Every row gives one point. A path goes straight from each point to the next, and from the last back to the first. The post is the endless flat space through its rows: a point in 2 columns, a line in 3, a plane in 4, and so on, so that a path can go around it. How many times does the path go around the post? Going back the other way cancels.

Post:
[[ 22 -55  18]
 [-24   9 -45]]
Path, 29 rows:
[[  64  -33  -16]
 [  33   11  -50]
 [  48  -48   60]
 [  16  -20   40]
 [  67  -29   42]
 [  20  -18  -31]
 [  38 -102    2]
 [ -65  -32  -68]
 [ -23  -60   45]
 [   2  -29   36]
 [  20   29    9]
 [  -7   17  -66]
 [  20  -67  -85]
 [ -15  -94   -8]
 [ -52  -46   46]
 [ -11  -11   42]
 [  43   47    6]
 [  66  -29  -32]
 [  26  -42  -66]
 [ -30  -81  -44]
 [ -75  -40    4]
 [ -15  -12   37]
 [  21   43    6]
 [  36  -23  -10]
 [  15  -29  -81]
 [  -7  -92  -12]
 [ -66  -46    9]
 [ -41   18    9]
 [  -2   50   11]]
Times around: 4

Post, 8 rows:
[[-13  10 -29  16   5  50  24  25   0]
 [-21 -80   2  28 -47  24 -91   7  47]
 [-28  -8 -30 -42  65 -67  63 -22  37]
 [  3  28  -4  22  20 -17 -33  24  12]
 [-44  36   7  33 -31  18   6  10 -15]
 [ 65  50  12  19   9 -19 -39 -66  84]
 [  4  -2  15 -12  -9  -2 -19  39  41]
 [ 13  -3 -29 -21 -12  10 -26  36 -19]]
Path:
[[ -19   50  -31   27   -7  -15    9  -63    3]
 [  -7   18   -5   30   14   26  -22   -3   54]
 [ -16    5   -4    0   17   21   35  -20   33]
 [  -6  -24   -3    1  -26  -21   18  -35    7]
 [  73   66   14   22  -15  -19  -36   15   56]
 [   4   36  -55  -31   36  -12   41   58   23]
 [  27  -23  -23  -26  -18  -20  -18   48    1]
 [  38  -15    4   -6    3   13    7  -25    3]
 [  60   -8   21  -13  -38   63    8  -35   30]
 [  34  -16   20    5  -18   23   49   55   93]
 [  -7    4  -77    5  -50  -12  -18  -22   -2]
 [  14    3  -13    6  -28  -20  -46   20  -28]
 [ -18   20   37   33  -19  -39   -7   -9  -10]
 [  43   27  -28    2    2  -36  -23  -31   30]
 [ -83  -31  -70   31  -16    8   11    5   30]
 [  21   -3    1    6   22   18  -46   50   64]
 [  55  -15   57  -39    7  -16  -73   27   46]
 [ -47   22   15   26   65  -86   -7   34  -13]
 [  19  -14   22  -10   -3  -54  -39   45   72]
 [  16   40   -7  -25  -51   10   14    1   39]
 [   0   -3  -55  -39   27   53   22  -62   47]
 [  -1  -63  -13  -24   14   88    3   -8   27]
 [   0  -17   14   24   19  -47  -19  -27   39]
 [ -29  -42   84   20  -60  -73 -121   49   -6]
 [   4  -25  -17    5   26   54  -22    4   -8]
 [  -1  -14  -23  -32   93  -15   67  -52   10]
 [  47   11   14   24  -11   40   32   39   21]
 [  15  -17  -19   22   20  -11  -59   53   35]]
Times around: 3
